Each row is a point. The points of each table are mixes of a few directions, plus a little noise. How many directions does each table use, and how many do they share? Where both have some left over, give the other angles between the two spaces (their principal angles), to ten degrees, smallest first.

First (7 x 3):
[[-17  -1  -8]
 [-53  -4 -24]
 [ 49   4  22]
 [-50  -4 -23]
 [-52  -4 -24]
 [ 47   4  22]
 [ 74   6  34]]
Second (7 x 3):
[[ 10   6 -29]
 [ 13  10  13]
 [-48 -39 -55]
 [-24 -17   8]
 [-22 -18 -35]
 [ 23  22  78]
 [ 48  37  18]]
Directions: first 1, second 2, shared 0; angles 30

First (7 x 4):
[[ 31  13 -42  27]
 [ 46 -16 -10  25]
 [-68  22  20 -39]
 [  5 -12 -71  31]
 [ 13  21  39 -14]
 [ 30 -11  42  -2]
 [-56 -18  24 -29]]
Second (7 x 4):
[[-48 -39   2 -16]
 [102  74  13  27]
 [-18 -28  29 -14]
 [-14 -27  30 -14]
 [-18  -8 -13  -1]
 [ 21  32 -31  16]
 [-25  -5 -30   2]]
Directions: first 3, second 2, shared 2

First (9 x 6):
[[-16  -5  39 -13   7  36]
 [ 13 -19  47  21  25 -39]
 [-27  12  10  -7  12  23]
 [119 -64   6  15 -64 -24]
 [-25  -1  15 -15   9  18]
 [  4  39  38  37  33  19]
 [-32   6 -47 -24 -10  -1]
 [  4   9 -12   4  -4   5]
 [-41  23 -95 -16  -6 -36]]
Second (8 x 6):
[[ 18 -17  13  22  10 -41]
 [ 16   0  -9  18  -8   6]
 [-10  76 -12   8  27  10]
 [-37  -4 -19 -53 -32  77]
 [-40  31  38 -29  55 -53]
 [ -6 -55  -4 -25 -35  29]
 [ -5 -19  21  -6  13 -33]
 [ 64 -12 -27  66 -30   4]]
Directions: first 4, second 3, shared 2; angles 30

First (8 x 8):
[[-34 -32   6  39   9  68  18  49]
 [ 39  35   1 -42 -11 -71 -20 -49]
 [  1  -3   9   4   0  10   2   9]
 [-37 -24 -24  26  12  36  14  20]
 [-22 -21   5  26   6  46  12  33]
 [-30  11 -92 -20  13 -74  -7 -68]
 [ 37  23  23 -27 -12 -36 -13 -21]
 [ 45  11  73  -8 -17  19  -6  27]]
Second (8 x 8):
[[ 17  23 -19 -29  -4 -57 -14 -43]
 [ -6 -25  48  34  -1  78  15  63]
 [-28  -6 -47   4  10 -14   3 -19]
 [-11 -23  33  30   2  66  14  52]
 [  5  12 -19 -16   0 -35  -7 -28]
 [-19 -27  23  34   4  67  16  51]
 [-13   5 -42 -10   6 -35  -4 -32]
 [ 57  41  24 -47 -18 -70 -23 -45]]
Directions: first 2, second 2, shared 2

First (8 x 9):
[[ -9  -2 -18  -2   9 -23 -18   1  19]
 [-33  -4 -60 -15  50 -52 -71   4  21]
 [-19   5 -22 -19  56  22 -36   6 -71]
 [  5   6  21  -8  18  56  14   3 -81]
 [ 37  -1  59  26 -76  20  76  -8  36]
 [-10   2 -12 -11  30  11 -21   3 -38]
 [ 20  -4  25  21 -59 -20  40  -6  72]
 [  8  -3   8  10 -28 -16  16  -3  41]]
Second (9 x 9):
[[  1  -6  24   5  18  16 -15   1 -38]
 [ 50  26  27 -31  -3  39  43  11  10]
 [ 48  30 -10 -42 -11 -16  31  10  94]
 [-50 -11 -40   9  32  22 -30  14 -72]
 [-16  -5 -20  13 -20 -11   6   9  29]
 [ -8 -15  24  29  -1  48   3  43 -22]
 [ -7 -23  45  43 -47 -26  12 -46 -14]
 [-49 -25 -47  18  25 -84 -81  -8  42]
 [ 32  30  -3 -45   7  10  31 -33 -27]]
Directions: first 2, second 5, shared 2

First (10 x 11):
[[ 26   1   5 -35  -4  50  43  23  53  62   3]
 [  9 -42 -27 -62  15 -41  -9  38  39 -31   8]
 [-25  -9  -4 -15  13 -50 -24  -1 -43 -68   3]
 [ -1   7  12  32  19  -1 -35 -32  14   4 -21]
 [ 31 -48 -53 -30 -24 -20  17  58  40  12  29]
 [-17  16  13  48  -3  -9 -30 -41 -15 -19 -17]
 [ -4  12   4  -1  25   1   3  10 -74   2  13]
 [ -8  40  43 -52 -42  81  94   4  37  41   0]
 [-19  35  31  81  23   4 -50 -66 -44  -3 -28]
 [  7 -13 -25  33 -22 -14  -8   6  -7   0  11]]
Second (10 x 11):
[[  32   31   28   16  -15  -58    4  -45   10   33   45]
 [  33   38   14   17  -13  -60    8  -63   11   35   50]
 [ -20  -11  -41  -11   14   40    2   11   -5  -19  -27]
 [  52   25  105   28  -34  -99   -4  -20   13   49   66]
 [ -30    0 -103  -17   27   61   11  -24   -6  -25  -32]
 [   4    1    9    2   -2   -6   -2    2    1    2    4]
 [ -22  -12  -44  -12   15   42    2    9   -6  -21  -28]
 [   2   -6   22    1   -4   -5   -3   16    0    0   -1]
 [ -39  -35  -40  -19   20   73   -4   52  -11  -39  -55]
 [  -8  -31   48   -4   -4   13  -12   64   -6  -13  -22]]
Directions: first 5, second 2, shared 0; angles 70, 90

First (9 x 12):
[[-30  -7  31  36  17  60   2  41 -75 -47  -1 -72]
 [ 10  45  36  66 -34   6   1 -40   3 -24  17  -4]
 [ 16   4 -12 -19 -13 -32  -2 -21  41  24   0  43]
 [ 10 -28 -62 -67  34 -31   3   7  29  43  -6  14]
 [  2 -16 -46 -35  33  -9   5   7   4  21   1 -16]
 [-34 -22  76  18 -23  45 -11  54 -54 -43 -23  -2]
 [ 15  55  32  75 -35   2   3 -52   9 -23  23  -6]
 [ 11 -11   4 -37 -25 -39  -8  -7  48  28 -14  75]
 [  0 -19 -58 -38  47  -3   8  12  -5  21   3 -33]]
Second (10 x 12):
[[  53  -47    7  -17   -7  -12   -9   49   54   14  -18   18]
 [-117  107  -16   39   15   25   22 -107 -119  -30   40  -41]
 [  10  -10    2   -4   -2   -3   -2   11   11    3   -4    4]
 [  49  -45    6  -16   -6  -11   -9   45   49   12  -15   17]
 [  29  -27    4  -10   -5   -7   -6   27   30    8  -10   10]
 [ -23   20   -4    7    3    6    4  -19  -24   -6    8   -7]
 [  40  -36    5  -13   -5  -10   -7   37   41   10  -13   14]
 [ -63   59   -8   20    8   13   11  -58  -65  -17   22  -22]
 [ -34   31   -5   11    4    7    6  -31  -34   -8   12  -12]
 [  55  -51    7  -19   -7  -12   -9   50   56   13  -19   19]]
Directions: first 3, second 1, shared 0; angles 50

First (10 x 14):
[[ -31   37    8   28   12    8   12   -7   50   38   10    0   12    3]
 [ -21   -7  -58  -26   40   -4  -12    7  -24   10  -69   21  -79  -20]
 [  63  -19   40  -52    8    1    4  -17  -36  -40   15  -31   56   22]
 [ -15   35    4   22    9    1   11  -25   44   46    2   -3  -19   -6]
 [ -58   26  -53    5   24   -9   33    3   20  -15   -2   24  -60   25]
 [ -16   -8    5   72  -52    6  -44   19   23   69  -13   17  -20  -61]
 [  78  -61   35  -40  -53  -12    1    5  -77 -103   56  -20   56   30]
 [  13   27   25    7    3    0   11  -32   30   31   14  -15    7    0]
 [ -25  -15   -9  -26   20    8   13   40  -23  -69   15    4   60   44]
 [  12  -15    3   12  -12    3  -30    6   -8   33  -27    2  -13  -37]]
Second (9 x 14):
[[ 32 -37 -12 -49  51  12  24  21  43   7 -29  45  42 -17]
 [-26  44   8  67 -44 -35 -10 -64 -46 -22  80 -57 -31  16]
 [ -7  13   2  21 -12 -12  -1 -22 -14  -7  28 -18  -8   4]
 [ -3 -12   2 -25  -1  27 -12  48   8  18 -60  18  -7   1]
 [-11  -9   6 -26 -12  38 -25  68   3  25 -83  17 -20   4]
 [ -2  15   0  27  -6 -25   9 -45 -13 -17  56 -22   1   2]
 [ 19 -31  -6 -45  32  22   8  41  32  13 -50  39  23 -10]
 [-22  45   8  70 -40 -43  -3 -77 -45 -27  97 -59 -25  14]
 [ 19 -29  -7 -41  31  18  10  33  30  11 -42  35  23 -11]]
Directions: first 5, second 2, shared 0; angles 40, 60

First (8 x 18):
[[ 54 -24 -34 -47 -25 -37  -9  54  -4  -2 -36 -23  -7  -4 -18  10  63 -34]
 [-77  34  47  67  37  51  12 -77   8   3  50  32  10   6  27 -13 -91  49]
 [-48  22  28  42  22  32   7 -47   4   1  31  20   6   3  16  -8 -55  29]
 [-14   5   8  12   7   8   2 -13   2   1   8   5   1   1   5  -3 -15   9]
 [ 21 -11 -14 -19 -11 -15  -2  22  -2  -1 -14  -9  -3  -2  -7   4  26 -14]
 [  9  -5  -5  -8  -4  -6  -2   9   0   0  -6  -4  -2  -1  -4   2  10  -6]
 [-44  20  28  38  22  29   6 -44   4   3  30  18   5   4  15  -8 -52  27]
 [ 98 -43 -61 -85 -45 -65 -15  97  -8  -3 -65 -40 -11  -7 -34  16 115 -63]]
Second (11 x 18):
[[  5  -3  -7  37 -12 -21  15  11  -7 -15  28  16  -9  34   1 -15 -10 -10]
 [  2  -6 -17 -75  29  33  16  -1  42  18 -14 -46  16 -54 -18  12  22  30]
 [ 12 -30  34 -14  15   7 -13  19   1  55  -1  -9  23 -22 -11  40 -52 -39]
 [ -6  51 -22  28 -25 -30 -36 -43  -5 -20 -49  18 -20  35  12 -49  27  -8]
 [  8  -4 -19 -30  15   6  19   5  33   9   5 -28   6 -15 -15  -4   2   7]
 [-18  14  16 103 -47 -31 -13  -1 -72 -60  28  71 -32  71  35 -18   7  -1]
 [  0 -62  45 -79  49  67  23  37   5  38  26 -31  39 -91 -11  87 -16  26]
 [ -8  56 -23  72 -44 -51 -34 -38 -21 -38 -31  41 -35  73  20 -64  23 -20]
 [ -3 -10  -5 -92  37  50  11  -8  39  19 -23 -50  20 -77 -14  28  28  44]
 [ -9   7  20  30 -15  -4 -25  -8 -32  -7 -12  27  -6  12  17   6   0  -7]
 [ 16 -10 -20  24  -3 -27  35  23  18   3  42  -3  -3  36 -17 -18 -29 -21]]
Directions: first 1, second 4, shared 0; angles 70

First (9 x 20):
[[  27  -37  -18    8  -37   51  -24    4   89  -20  -17  -47  -31   -4
   -12  -18   -2    9   35 -114]
 [  -2   24   -5   23   20   13  -30  -36   -3  -15  -27    3   17   12
    14  -26    3    0   13   21]
 [  12    8   40   23   -4   28   15  -32  -11   17   11   24   13  -18
    12  -41    3   59  -23   27]
 [   5   13  -15  -25   35   20   22  -49  -20   11   -3   18   -6  -51
     2   -3   30   27  -11   65]
 [ -18  -32   10   30  -72  -80    5  107   -1    9   22  -11    4   81
     2   12  -44  -49   -1  -67]
 [   8   10  -15   -9   44    1   -2  -50    1  -13  -46   28   -6  -57
   -22  -35   52   37  -24   77]
 [  -5   -8   38   -4   -4  -23    0   39   -5   -5   13    7    6    6
   -26   19   -9   -1  -24  -11]
 [ -19    8   -2  -37   11    4  -28   44   -1  -19   33  -46    3   48
    -4   96  -47  -85   41  -75]
 [  -7   13  -33   -9    8  -12   43  -29  -49   36   14   24    0  -17
    34   -4   13    5   -5   77]]
Second (10 x 20):
[[-63 -67  64  47  25 -32  52 -21 -21 -38 -30  -4  24 -29  31 -45  51  15
   29  16]
 [ -4  24  58 -46  15   4 -37  15  -2 -12 -14 -33 -46  10 -14  30  -7 -11
   27 -32]
 [-17 -50  71 -38  11  36  18   0 -15 -57 -18 -22 -21  23  -3 -17 -33  -5
   10   4]
 [ 15 -15 -21  78   2  -1  22 -10  16  -3  25  15  49 -31   3 -30  73  26
   -7  27]
 [ 40   3 -53   3 -29 113  31  31   5  47  41  20  46   7 -68  11  -7  -6
  -34 -10]
 [-56 -39 -31  71 -11 -74  78 -35  -9  25 -45  41  36 -63  60 -11 -21   9
  -19  25]
 [ 55  72 -11 -24  -4  19 -67  24  26  21  25 -18 -30   8 -32  47  10  -3
    1 -28]
 [ 33  20 -28 -42 -17  15 -21   3  11   2   6   2 -25  25  -4  22 -70 -12
  -25   2]
 [ 38  29 -17   4   4 -16 -49  -2  17 -14  29  -6  -8  16   2  -7  33  10
    2  11]
 [-44  20 -31 -51   3 -62 -28  -4 -32  31 -19   6 -24  33  22   0 -28 -22
   15 -17]]
Directions: first 6, second 6, shared 0; angles 30, 50, 60, 80, 80, 90

First (8 x 24):
[[ -5  39  42  27  10 -17  33 -28  -8 -37  12 -54  -9 -79  30   6 -19  -1
  -59  28  -4  49 -31  40]
 [  8  10  29  17  14   6  10 -20 -22  -1   2 -35 -32 -31   6   1 -16 -10
  -36  -2   9  50  -9  34]
 [ -4 -29 -22  24  19  -6 -53 -34 -47  10  39 -22   3  -6  15 -14   8  18
  -10 -47  44  18  45 -15]
 [ 22 -27 -28 -39 -10  44   3  36  37  62 -49  32 -34  85 -25   1 -11 -37
   61  -5  11 -11  12 -21]
 [ -4 -56 -31  -3   0   3 -70  17 -47  15  21  73  22  68 -54 -12  48  33
   37 -63 -11 -59  53 -30]
 [  3   5   6   8   7   3   3 -15  -3   3   3 -26 -13 -18  15   0 -12  -6
  -14   1  16  27  -1   9]
 [ -7  -4  18 -16 -19  -9   6  45  -1 -26 -12  81  28  35 -60   8  37  20
   20   4 -73 -69 -15   5]
 [-14  59 -13 -13 -20 -26  68  -2  93 -25 -15 -49  36 -54  73  11 -36 -19
    2  84   7  -6 -50 -23]]
Second (8 x 24):
[[-17 -10   9  16   1 -25 -31   2 -45 -38  33  38  38  -8 -28  -3  40  42
  -14 -24 -33 -39  12   1]
 [-25  -5 -54   4  -8 -36 -31 -14  16 -19  38   0  69  -8  41  -8  17  31
   22  -1  23 -51  25 -61]
 [-37  46 -31   5 -21 -61  24 -13  58 -60  31 -24  92 -64  72   3   3  29
    0  58  -2 -53 -24 -49]
 [  4  13  21 -20 -15   8  34  34  25  -5 -32  34  -5  18 -30  11   2 -11
   12  26 -44 -22 -30  15]
 [ 30 -24  21  -5  15  49  -3   4 -25  51 -30  -6 -77  37 -34  -1 -19 -34
   -1 -29  15  57  10  36]
 [-20  17  -2   2 -12 -31   6   5  11 -39  16  17  49 -21   8   3  19  25
   -2  19 -26 -43 -12 -14]
 [ 26   5  30   7  20  37  20 -18 -11  35 -24 -54 -76 -13   6   1 -40 -40
  -29  -3  31  88  -9  45]
 [ 37 -42   5  -9  19  61 -20   2 -29  75 -33  -6 -91  60 -37  -6 -22 -41
   12 -47  36  63  28  27]]
Directions: first 4, second 4, shared 4
